Every row gives one point. The points of each table are mixes of a few directions, plus a little noise. Count the directions of each table, and those that both share. Where both have some left over, give the other angles between the two spaces (their principal angles), to ten degrees, smallest first.
In the rows, zero is written as 128.

First, 6 rows:
[[132 181 101]
 [128 146 134]
 [130 113  76]
 [124 111 162]
 [121 106 196]
 [130 109  98]]
Second:
[[136 183  67]
 [132 120  88]
 [130 124 110]
 [129 164 131]
 [123  97 166]
 [124  94 162]
 [124 113 170]]
Directions: first 2, second 2, shared 2

First:
[[122  57 147 156]
 [131 177 119 108]
 [136 152  99 124]
 [133 170 111 113]
 [118  85 165 139]]
Second (8 x 4):
[[123 171 146 105]
 [121 106 158 131]
 [127 118 131 132]
 [109 100 199 125]
 [129  98 125 142]
 [133 168 112 114]
 [136  80  93 158]
 [146 182  60 119]]
Directions: first 2, second 2, shared 2

First:
[[113 142 132  80 140 102 119 127]
 [143 115 124 173 117 153 136 129]
 [149 108 121 196 111 166 140 129]
 [ 90 163 140  10 156  63 107 126]
 [141 116 124 169 118 150 135 128]
 [116 139 132  89 137 107 121 127]
 [144 113 123 180 115 156 137 129]]
Second, 8 rows:
[[122 144  83 150 147 132  86 123]
 [ 92  96 172 104 102 127 110 172]
 [118 126 119 132 173  93 172 161]
 [ 67 171 128 151 112 172  97 121]
 [121 162 162 126  92 146 120 146]
 [197 117 108 123 141 104 150 104]
 [138  54 131 103 124 121 122 105]
 [168 154 120 136 133 130 168  92]]
Directions: first 1, second 5, shared 0; angles 70

First:
[[157 152  50 152 108  90 171  85 190]
 [ 88 129 143 106 145 126 150 154 106]
 [129 142 145 102 149 152 120 129 110]
 [173 162 116 141 149 154 121 109 150]
 [109  65 129 133  59  92  93 123 119]
 [139 133 146 104 133 155 100 119 111]
 [101 113 164 159 155 131 141 179 113]]
Second (7 x 9):
[[128 128 128 129 128 130 128 127 128]
 [132 133 126 119 127 111 124 137 136]
 [153 155 118  79 123  36 106 176 170]
 [116 115 133 152 130 174 139 104 107]
 [146 147 121  92 124  60 111 163 159]
 [119 119 131 145 130 161 136 111 113]
 [103 100 138 179 134 225 152  78  84]]
Directions: first 4, second 1, shared 0; angles 70

First (10 x 11):
[[116 170 110 118 119 103 119 108 204 190 120]
 [108  69 187 107 166 104 124 139 100 103 165]
 [ 96 144 153 122 113 119 136 126 186 160 111]
 [161 130  78 163 125 166  87 135  61 132 113]
 [106 126 165 126 111 138 157 136 149 111 114]
 [148 129 105 126 134 129 131 125 109 112 138]
 [151 123  79 156 154 135  47 123  80 182 130]
 [134  86 151 118 159 115 124 138  84  93 159]
 [129 156 139 111  94 136 205 129 169  76 117]
 [134 147 115 130 111 138 148 127 141 120 117]]
Second:
[[166 109  43 142 163 189 135 166  63 167 133]
 [156 111 111 182 113 138 137 126  65 118 113]
 [178  79 176 134 177  99 103  97 156 107  61]
 [122 164 139 102 120 128  99 132 153 109 111]
 [ 95 146 139 106 105 124 130 106 167 115 160]
 [119 131 156 140  96 113 124  85 147  89 131]
 [122 135 103 107 132 153 123 122 144 129 149]
 [ 95 164 140 115 103 114 132 152 132 135 142]
 [ 98 114 145 122 143  94 167 167 125 181 153]]
Directions: first 4, second 5, shared 1; angles 60, 60, 70
